Each row is a point. Examples show where two turns around zero, p and q, send a point. Where does a point land after both, in the order given? Backwards means that the second turn is done in reverse. Each puzzle has new turns, and all numbers are rounded.

Turn p:
|  2.9 |  3.4 | -0.3 | -> |  1.5 |  2.1 | -3.7 |
| -0.1 | -2.4 |  2.2 | -> | -2.7 |  0.6 |  1.8 |
|  1.6 |  1.3 | -0.6 | -> |  1.1 |  1.3 | -1.4 |
| -2.8 | -4.5 | -2.2 | -> |  0.7 | -2.1 |  5.3 |
| -3.5 | -1.8 |  2.5 | -> | -3.3 | -2.8 |  1.7 |
|  2.1 |  3.9 | -1.6 | -> |  2.7 |  1.1 | -3.7 |
Turn q:
|  2.9 | -0.9 |  1.1 | -> | -2.5 | -0.1 |  2.1 |
| -1.0 |  1.9 |  0.2 | -> |  1.5 |  1.5 | -0.3 |
|  0.1 |  0.6 | -2.8 | -> |  2.2 | -1.6 |  0.9 |
| -5.1 |  4.1 | -1.3 | -> |  5.5 |  2.3 | -3.0 |
|  2.7 | -4.6 | -1.0 | -> | -3.4 | -4.1 |  1.1 |
|  0.4 | -1.1 |  3.7 | -> | -3.3 |  1.9 | -0.8 |
Where do these land?
p, then q: |  0.7 | -0.2 |  2.2 | -> |  1.7 |  0.5 | -1.5 |
q, then p backwards: | -2.2 |  6.0 |  1.5 | -> |  5.8 |  0.1 | -3.1 |
p, then q: |  1.4 | -5.6 | -2.2 | -> | -2.6 |  5.6 |  0.5 |
q, then p: |  1.6 |  0.6 | -0.8 | -> | -1.8 |  0.5 | -0.2 |
q, then p: | -1.5 | -0.7 | -0.6 | -> | 1.3 | 0.5 | 1.0 |

Turn p:
| -5.7 |  4.8 | -1.2 |  2.6 | -> |  1.8 |  2.8 | -4.9 | -5.3 |
| -1.9 |  1.1 |  1.9 |  0.9 | -> |  1.2 |  1.8 | -2.2 |  0.3 |
|  4.1 | -1.6 | -0.7 | -4.4 | -> |  0.3 | -1.8 |  5.7 |  1.6 |
|  0.2 |  0.0 |  2.5 | -1.3 | -> | 1.5 | 1.1 | 0.5 | 2.0 |
|  0.9 | -3.5 | -1.3 | -0.3 | -> | -3.2 | -0.6 |  1.7 |  1.0 |
|  2.5 | -0.9 | -1.1 |  2.4 | -> | -1.5 | -3.3 | -0.8 |  0.5 |
Turn q:
|  5.3 | -1.3 |  2.2 | -0.5 | -> | -2.7 | -1.5 | -3.4 |  3.7 |
|  0.8 | -0.5 |  3.3 |  0.7 | -> | -3.3 |  0.8 | -0.6 |  0.6 |
| -4.4 |  2.7 | -1.5 |  0.5 | -> |  1.6 |  0.2 |  3.9 | -3.3 |
|  2.1 | -1.2 | -4.6 |  1.7 | -> | 4.2 | 0.0 | 0.1 | 3.5 |
| -0.7 |  3.9 | -0.1 | -1.9 | -> | -0.3 | -3.4 |  1.6 | -2.3 |
| -3.1 | -3.6 |  0.7 | -0.5 | -> |  0.4 |  4.0 | -1.6 | -2.2 |
Where do these land?
q, then p: |  3.4 | -2.8 |  2.5 | -3.6 | -> | -3.8 | -0.2 |  0.5 | -4.9 |
q, then p: | -3.5 |  0.7 |  2.4 |  1.6 | -> | 3.3 | 3.2 | 0.1 | 0.1 |
q, then p: |  1.4 |  1.5 | -1.6 |  1.8 | -> | -0.7 | -0.8 | -1.8 |  2.4 |
p, then q: |  1.8 | -3.8 | -1.9 |  1.3 | -> |  0.0 |  4.1 |  0.7 | -2.4 |
p, then q: | -3.1 |  4.4 | -1.5 | -1.1 | -> |  0.4 | -5.0 | -2.6 | -0.6 |
